Each row is a point. Each copy is the shape, with its points in the same order, turned, moved and blurred by noise. Is it also mirrored, or only turned?

Shape, 5 rows:
[[ 57  18]
 [-28 -21]
 [-12   2]
 [-26 -27]
 [ -1 -21]]
Copy 1:
[[ 38  34]
 [-23 -35]
 [-19  -6]
 [-18 -40]
 [  3 -24]]
Copy 1 is: only turned
Copy 2 (5 x 2):
[[ 63 -12]
 [-31  -8]
 [ -6   6]
 [-30 -16]
 [ -7 -19]]
Copy 2 is: only turned
Copy 3 (5 x 2):
[[ 61  46]
 [-16 -11]
 [ 10  -6]
 [-21  -5]
 [ -2  16]]
Copy 3 is: mirrored
Copy 4:
[[-43 -38]
 [ 20  29]
 [ 15   4]
 [ 16  38]
 [ -3  21]]
Copy 4 is: only turned

Shape (8 x 3):
[[-25  -1  -6]
 [-21 -14  -3]
 [ 45  -4 -52]
 [-10 -48  -1]
 [ 46  17  22]
 [-38   0  16]
 [ 15  -6  20]
 [ 49   0 -14]]
Copy 1 (8 x 3):
[[ -7 -30  -5]
 [-16 -27   4]
 [-37  37 -46]
 [-41 -15  26]
 [ 25  40   1]
 [  7 -43  11]
 [  6  10  16]
 [-11  42 -17]]
Copy 1 is: mirrored
Copy 2:
[[  6 -27   7]
 [ 16 -15   8]
 [ 16  -6 -78]
 [ 42   7   8]
 [-36  33 -29]
 [  0 -24  27]
 [ -5  17  -6]
 [ -2  18 -54]]
Copy 2 is: only turned

Shape:
[[-37 -24   7  -9 -20 -41]
 [-48  -8  37   9 -16 -35]
 [-46 -20   0   0 -18 -29]
 [-38   7   0  18  31 -11]
 [ 36 -19   0  16  -4  40]
 [ 36  15 -10  29  -6   0]
 [ 68  -1  23  28  -9  28]
 [-32  -5   3 -30  23 -13]
 [-21  -4  16 -29  30 -25]
 [ 54  11 -10  21 -36   1]
 [-45  30  10  -5 -37  -1]
 [ 50 -10 -15  26  -5  33]]
Copy 1:
[[ 35  36 -21 -11  -9  21]
 [ 48  10 -38 -31 -13  13]
 [ 33  23 -19 -14  -1  33]
 [ -7 -12 -15 -39   7  16]
 [ -3 -43   2  50 -10  -6]
 [ 13 -31  28  17  10 -25]
 [ 13 -56  10  50 -18 -46]
 [-14  24 -38 -11   7   7]
 [-13  26 -40 -18  -4 -11]
 [ 34 -24  32  45  11 -31]
 [ 46  -4 -39  -7  44  13]
 [ -2 -45  24  51  -4 -13]]
Copy 1 is: only turned
Copy 2 (12 x 6):
[[-19  10  56  17  18 -23]
 [-18 -15  43  24  44 -45]
 [-24   5  45  16  35 -15]
 [-33  17 -12  15  41 -20]
 [ 31 -23 -17   2 -14  27]
 [-20 -28 -18   8 -21   7]
 [ 28 -54 -34  14 -36   7]
 [ -4  34  14  -8  21 -30]
 [ -3  37   6   5  14 -44]
 [-16 -46  -1   3 -44  16]
 [-28 -26  32 -34  36 -27]
 [ 16 -28 -25   7 -30  35]]
Copy 2 is: mirrored
Copy 3 (12 x 6):
[[-24 -20   1  10 -47  16]
 [-40   4   6  17 -32  33]
 [-34 -22  16   6 -44  20]
 [-19  24  41  -2 -29  -6]
 [ 39 -11  21  32  42  -4]
 [ 11  12 -13   0  26 -39]
 [ 32   8 -15  42  60 -22]
 [  7  14  29  -1 -47  17]
 [ 15  26  23  14 -52  13]
 [ 15 -17 -36   1  34 -28]
 [-30   2   1 -29  -8  33]
 [ 35  -9  13  21  45 -33]]
Copy 3 is: only turned
Copy 4:
[[  4  14 -41  38  13  25]
 [ 25  15 -51  11   1  28]
 [ 20   6 -32  35  14  14]
 [ 18 -29 -10  -1  13  24]
 [-32   5  43   2 -29   4]
 [-27  12  31 -23  12  10]
 [-55  29  43 -35 -28  19]
 [-13 -34 -32  32   7  12]
 [-24 -33 -37  21  15  27]
 [-40  40  36 -17   8  -6]
 [ 10   9 -41  -5   7 -35]
 [-40   9  59  -8 -15   4]]
Copy 4 is: only turned

Shape, 11 rows:
[[-16 -21  22 -11  36  -7  -6 -27]
 [-12 -39 -75 -18  12 -39  83  25]
 [ 18  -4  18   8  18  -2  23 -24]
 [-27  71  14 -11 -22 -31  -1   1]
 [-27  47  39   1 -16   5  21  -7]
 [ -9  46  25 -20  21   9  -2  23]
 [  6  43   8 -19  -7 -22   4  22]
 [  4   1 -29   8  32   9   2 -17]
 [ 12 -11   2  17  47 -25  13  -4]
 [  3  52  10 -39 -32 -12   3   8]
 [-13  31  24   6 -37  -3 -18  24]]
Copy 1:
[[ -2   8 -18 -34 -20   6 -19  20]
 [-19 -76  16 -35  25 -71  60  30]
 [ -4   3 -17 -20  28   9  -5  16]
 [  0  17 -14  78 -12 -10  18  40]
 [ 18  48  -2  30  12   7  23  30]
 [ 37   7  13  41  -2  -6 -12  15]
 [ 21  -8 -22  50   7 -13  12  12]
 [-23 -26  16 -11  10   9 -13   7]
 [-14 -14 -13 -20  17 -25 -30  15]
 [ 26  -7 -21  60   3   9  37  18]
 [  2  28 -13  53  -2  -7  20 -19]]
Copy 1 is: only turned
Copy 2:
[[  1 -31   9 -20  -6 -45  22   4]
 [ -2 -19  22  42  70 -34 -27 -92]
 [-13 -11 -13  10  -7 -24  33 -13]
 [ 22 -40  17  43 -45  27 -19  11]
 [-13 -37  -7  14 -32  35  -1  12]
 [-17 -35  41  12 -40  17  23  -7]
 [ 16 -23  28  33 -35  19  14 -21]
 [-21   8  27  18   1 -41  11  -5]
 [ -1 -23  17  26  16 -42  46  -8]
 [ 18 -18  16  24 -56  27  -9 -28]
 [ 24  -8  21   9 -23  46   5  14]]
Copy 2 is: mirrored
Copy 3:
[[   3  -41   15   47    7   17   12  -17]
 [  23   -6  -13   45  -62 -100    2  -42]
 [  13  -23   31   11   18   -9    1  -26]
 [  -8  -46    5  -15    4  -25    3   68]
 [  24  -26   24    5   30  -15    2   54]
 [  -1  -26  -17    8   44  -15   26   31]
 [  -7  -32   -3  -16    9  -33   29   28]
 [  -8   -3  -10   19    1   -5  -17  -26]
 [ -24  -24   22   30   13  -24    6  -36]
 [  19  -38   -9  -32   -1  -20   26   43]
 [  -5   -4   20   -9    3   -5   36   56]]
Copy 3 is: mirrored
Copy 4 (11 x 8):
[[-23  -6  10  -2 -13 -39 -29 -21]
 [  7  21  21 -62  77 -20  55 -42]
 [ -8  29  -5   4 -18 -42   4 -14]
 [-19  16 -18  52  34  35 -14   8]
 [ -9  48 -13  25   1  18 -36  11]
 [-19  18  12  28  14  -5 -20  41]
 [-19  20   4  38  18  13  15  18]
 [  8 -13 -13  -5   5 -45   9   6]
 [  8   6  20  17   5 -51   8 -23]
 [-40  28 -18  32  18  28  12  23]
 [ -4  11   6  23 -16  48  -5  23]]
Copy 4 is: only turned

Shape, 14 rows:
[[  7 -34 -16  17  -6  -1   7 -36 -64  -5 -23]
 [ -1   3   2 -13 -10  19  22   7   8 -29 -48]
 [-22  -5   8   3  19  10 -22   1   6  10   9]
 [-21  -2  17 -32   6  -2  -2  48 -44 -17  16]
 [ 40 -15   8 -20   7  10 -38  11  28  28  -3]
 [ 13   0  15 -29 -13  44 -20   3  11  -1  12]
 [-49 -23  -1  14 -44  22  14 -25  41 -25  38]
 [ -6   2  38  13 -13   3   4   0 -46   9   2]
 [ -8  61 -28  31 -55  -4  -5  -2 -24 -38 -11]
 [-29  -6 -36  21 -12  12  31  -2  25  -3 -23]
 [-45 -39 -13   5  -4  -5  13 -18  22 -36 -46]
 [ 15 -11  12  -3  19  48 -13   3  -5 -12 -18]
 [ 17 -36   6  30 -50  83 -20  13  32 -17 -26]
 [-61  11 -26 -64 -55  25 -44 -14  54  24  -8]]
Copy 1, 14 rows:
[[  0 -26  50  -8   6 -78  14 -26  -3  20 -14]
 [ 35 -15  52 -19 -11   9   3   2   4  -6   9]
 [ -5  -9  -2   4  28  -2  27 -12  -2 -23  10]
 [ 16  -1   3 -30 -14 -37  23   3 -11 -32  57]
 [-30   6  -5 -17  33  11  -8  35  -9  -4 -13]
 [  8 -35 -14 -23   8  15   5  15 -16   5  12]
 [ 35 -55 -33  40 -22  13  18 -33  39 -11  -7]
 [-11  -5   9 -31 -19 -39  41 -16   4  23  14]
 [-18 -35  46  -2 -39 -10 -22 -65  41  20  54]
 [ 14 -23  46  46  -7   6  17  -8  23 -16  -2]
 [ 49 -19  53  15  20 -14  20 -15  46 -32 -16]
 [  2 -46  22 -28  19   4  18   7 -16  -4  -3]
 [ -6 -90  13 -13  -1  28   6  39  41  11 -19]
 [ 44 -10 -25  46  53  35 -16  15  48  34  47]]
Copy 1 is: mirrored
Copy 2 (14 x 11):
[[-36  25  28 -18  18 -51  14  16   8  -1  12]
 [ -2 -14  15  12  11  -1  -1 -19 -42  27  22]
 [ 19 -11  -2  -1  -6  11 -28  -2  16 -15  -7]
 [ 32  46 -19  20  12  -5 -38  22 -29   4   7]
 [  9   6 -13 -28 -35  36   9 -38 -10 -21 -18]
 [ 25  12 -11  14 -27  26   9 -23   5   7  19]
 [ 62 -54  10   5  30   9  22  17  27   2  38]
 [ 15  24 -18  -4   8 -46 -27 -14   6  -1  18]
 [  9 -24 -20  -1   1 -39   8  23   6  89  -1]
 [  2 -41  14   1  51   6   9  -5  -1  21  -5]
 [  1 -45  54 -12  29   5  -6  19 -22   5  26]
 [  2   9  23  25 -23   5   2 -25  -6  -4  -4]
 [ 55   0  56   1 -11   4  48 -56   4  31  -1]
 [ 34 -25   1 -38   0  95 -18   2  34  53  44]]
Copy 2 is: mirrored
Copy 3, 14 rows:
[[ 60   6 -38 -11 -20 -18  16 -32  14  -5  36]
 [  2   2 -25  25  -6  44 -27 -17  -4   6  21]
 [-15 -21 -14   1  27  -8  18  15   9 -13  16]
 [-12 -39 -25 -12 -41   1 -10  42   0  -8  42]
 [ -9  -9 -22  -1  21  20  47  12 -47 -21 -14]
 [  3  -3 -23 -12  16  44  12  36  -9 -14  -6]
 [ -7  10  38 -15  19  28  -8   0  63 -41   0]
 [ 12 -28 -37  -4 -24  10  36   9  33   9  25]
 [ 51 -26  -2  73 -24   9 -16  16  42  -7  -9]
 [-14  28  -6  29   2  -4 -21 -27  26 -15  -2]
 [ -7   9   4  16  15  13 -27 -48  13 -29  50]
 [  6 -19 -51 -13  21  26  -3  -3  -8  -2   2]
 [  2  -6 -51  -5  19  70  -4 -26  23 -62 -36]
 [-18  53  14  49  49  38  15  62   5 -65  30]]
Copy 3 is: mirrored

Shape:
[[-15  -7  26 -36  32  24  16 -24  55 -18 -36 -14]
 [-36 -23   9  -2 -19  14  12  -5  -3  10  21  29]
 [-35 -10 -16  26  19  40 -13  -7 -34  12 -10 -16]
 [ -8  43   0  -1   6  -1   2 -16 105 -32 -19 -29]
 [-32 -16 -35  17 -14   3  -2   0 -24  29 -15 -25]
 [ 11 -24   8  29   6  -6 -13 -11  -3  26  30 -13]
 [-22  10   7  15 -26  25  13 -15  73 -57 -19 -65]
 [-36  28 -38  15  -2  26   9 -28 -30   6  21  -5]
 [-34   8 -33  53  11  46   3 -37 -18  31  -4 -21]
 [-25   6 -33  23  10 -17   1 -39 -51  -3  11 -31]
 [-24  -6   6  -4   6  13 -25  -9  75 -59  -1 -35]
 [-23 -17   0 -10 -13   3  23 -43  76  -8 -27 -24]
 [ 14   7  -8   8  -9   0  18  35 -23  14  11 -18]
 [ 21 -11  -7  10 -13  15   2   7  -8  19  34   3]
 [-15  17  -2 -25  -8  36   8 -40  62 -24   9 -81]
 [ 37   1 -24   0 -39  15 -28 -15 -21   2  -2   2]
 [ 10  -7  12  36 -11  14  25 -22 -39   0   0   7]
 [  2 -30 -31  -7  18  23  32 -14  69 -40  -4 -15]]
Copy 1, 18 rows:
[[  9 -61  31   9  -8  45  26  28 -17   4 -15 -30]
 [  1  -6 -34   6  -3  -4 -20   9 -26 -23 -12   7]
 [ -6 -21 -16  20  35  10 -11 -47  17 -12  16  -1]
 [ 39 -61  68 -13 -45  25  52  -7 -17  -2 -33  21]
 [ 19   3 -24 -14  13   2   3 -32  36 -21  23   2]
 [ -8 -18  -2 -26   6 -20 -20  -7  -5  13  27  31]
 [ 30 -67   8 -28 -20  48  67 -31 -12   8 -35  26]
 [ 20   5 -11  27  -4  31 -21 -46   6 -20  15  36]
 [ 26 -35 -20  35  19   2  -9 -54  26   0  34  26]
 [ 27  17  -5 -19  17  38 -36 -51  21  11  22  19]
 [ 19 -61  46 -34  13  37  45 -10 -32 -11 -38  18]
 [ 61 -55   8 -15 -21  25  43  21 -14   4  -6  -5]
 [-35   9 -11 -13 -20   9   1  -9  30  -2  -1  30]
 [-25   4 -14  -4  -1  -7  -5   5   1  -1  18  47]
 [ 26 -67  21 -23 -21  75  57 -14 -20  -9  18  31]
 [ -6  40  -2   4  16   5  36 -10 -12  13  25  35]
 [ -9   6 -34  14  -2   9 -17 -18   2  43   2  16]
 [ 32 -55  22  -1  16  46  33  40  12   0 -33  36]]
Copy 1 is: only turned
Copy 2, 18 rows:
[[ 10  27  -6  29 -14 -32  -8 -57  25   2 -41 -21]
 [  2  17 -16  -8 -33 -22   6  18 -15 -28  11  21]
 [ 46  37 -17 -23  31 -23  -2  11  -5   2  28  -6]
 [-24  10  30  45   4 -28 -54 -50  65  22 -28  21]
 [ 24  30  -5   4  32 -12   5  26 -28  21  16  26]
 [ 20 -33  12 -19   2  -7  -6   2 -19   9  19  10]
 [  9  10 -22  53  22 -32 -77 -30  44  14 -34  32]
 [-18  29 -28 -12  37 -20   1  18   8  -6  47  -1]
 [ 36  24 -20  -1  50 -17   4  -2  11   3  66  12]
 [-11  12 -39 -26  49  -4   2  16 -13  40  26   4]
 [  3  10   3   0  12 -38 -62 -43  41   2 -51  25]
 [ -2   5 -10  50   0 -25  -8 -50  22   5 -31  41]
 [  3  10  14  15   6  10 -29  39 -34   6  14 -15]
 [  3 -19  10  -4   3   6 -12  24 -20 -25  16  -5]
 [-16  -7 -15  51  54 -60 -47 -42  23   0 -25   0]
 [  6 -17   3   2  36  16   6  53  16 -15 -16  -1]
 [ 25  -7 -39   1  -7  17  -1  26   1   4  29 -11]
 [  0  18  -9  23  13  13 -38 -67  11 -26 -34  19]]
Copy 2 is: mirrored
